Each row is a point. To make a cloud, some directions were put in groups of two or more. Within a group, all points are equally far from the middle, so they leave a hole (a ring in 2 directions, a hollow ball in 3). The other directions are filled evenly. Then the cloud was stretched, turned, moved and blurred a little. How many holes are there, and how many directions does each take, smallest first?
In the rows, 128 means zero.

Cloud, 13 rows:
[[ 79 136]
 [101  91]
 [115 181]
 [172 146]
 [172 141]
 [ 78 130]
 [158 103]
 [172 135]
 [ 88 102]
 [149  95]
 [164 110]
 [100 173]
 [157 174]]
Holes: 1 (2)

Cloud (22 x 3):
[[138 117 185]
 [ 94 177 132]
 [ 60 169 160]
 [179 141 164]
 [184 131 138]
 [152 138 122]
 [174 136 138]
 [191  94 118]
 [ 76 161 164]
 [163 121 190]
 [109 158 113]
 [145 107 104]
 [144 133 113]
 [129  72 140]
 [115 150 109]
 [186 136 151]
 [130  74 118]
 [ 81 102 147]
 [ 99 176 142]
 [168 135 183]
 [132 132 181]
 [192 135 162]]
Holes: 1 (2)

Cloud:
[[132 202 154 118]
 [ 98 125 107 114]
 [ 86 139 176 172]
 [ 90 130 162 112]
 [ 99 114 116 169]
 [142 213 133  94]
 [173 168 145 149]
 [116 107 120 129]
 [173 144 158 167]
 [ 86 125 151 156]
 [ 93 106 178 131]
 [169 194  83 143]
 [ 98 131 106  79]
 [168 144 110  89]
 [ 84 138 142 151]
 [ 89 193 100 136]
 [ 90 173 114  85]
 [ 96 156 170  96]
 [112 182 174 147]
 [151 123 114 158]
 [141 111 124 166]
 [124 124  86  93]
 [154 184 190 117]
 [111 209 118 102]
 [170 148 113 109]
 [158 191 176  81]
 [ 93 137  92 100]
 [ 86 134 139 133]
 [ 92 143  93  83]]
Holes: 1 (2)

Cloud (55 x 6):
[[124 100 208 116 123 127]
 [ 80 152  81 148  90 153]
 [ 99 143 146  84 112 166]
 [140 133 171  93 143  96]
 [ 87 170 106 137  76 167]
 [129 129 124 105  45 167]
 [141 131 141  98 112  77]
 [140 135  99 101  62 137]
 [107 142 111 128  56 144]
 [139 126 206 113  83 182]
 [ 75 159 136  79 159 108]
 [123 119 199 137 136 153]
 [115 110  48 131 139 155]
 [133 134 154 155 114 180]
 [125 114 114 154  76 166]
 [146 119 124  99  71 105]
 [150 122  83 116  91 142]
 [118 101 171  95 109 104]
 [145 147 197  85  94 153]
 [159 106 184 151 158 152]
 [138  84 152 158 125 108]
 [125  73  75 150 162 102]
 [125 114 150 116  72 111]
 [111 161  93 170 104 103]
 [ 94 158 174 141 151 132]
 [ 77 114  82 158 156  97]
 [100 118 168  81 139 114]
 [143  92 170 141  88 114]
 [158  76 144 121 161 171]
 [ 68 122  87 137 114 113]
 [162  98 127 142 136 177]
 [ 80 142 113 147 143 175]
 [119 159 126  93  66 170]
 [144 109 138 108  38 173]
 [116  92  67 155 143 173]
 [146 138 197  85 118 110]
 [109 159 152  99  77 177]
 [107 198 130  98  94  58]
 [123  83  69 136 154 178]
 [130 153 195 152 148 122]
 [129 142 131 155  73 174]
 [111 166 105 131 171  55]
 [ 97 123 168  84 127 157]
 [108  85 165 125 128 112]
 [145  97 161 153 120 192]
 [ 59 134  94 132 126  99]
 [156 119  84 147 108 117]
 [130 145 219 110 100 145]
 [119 105  66 101 111 162]
 [114 158 154 137  83 180]
 [126 153 126 116  37 149]
 [120 158 162 154 146 151]
 [123  47  90 156 167 112]
 [109  92 172 144 166 118]
 [ 88 191 185 111 117 125]]
Holes: 2 (2, 2)
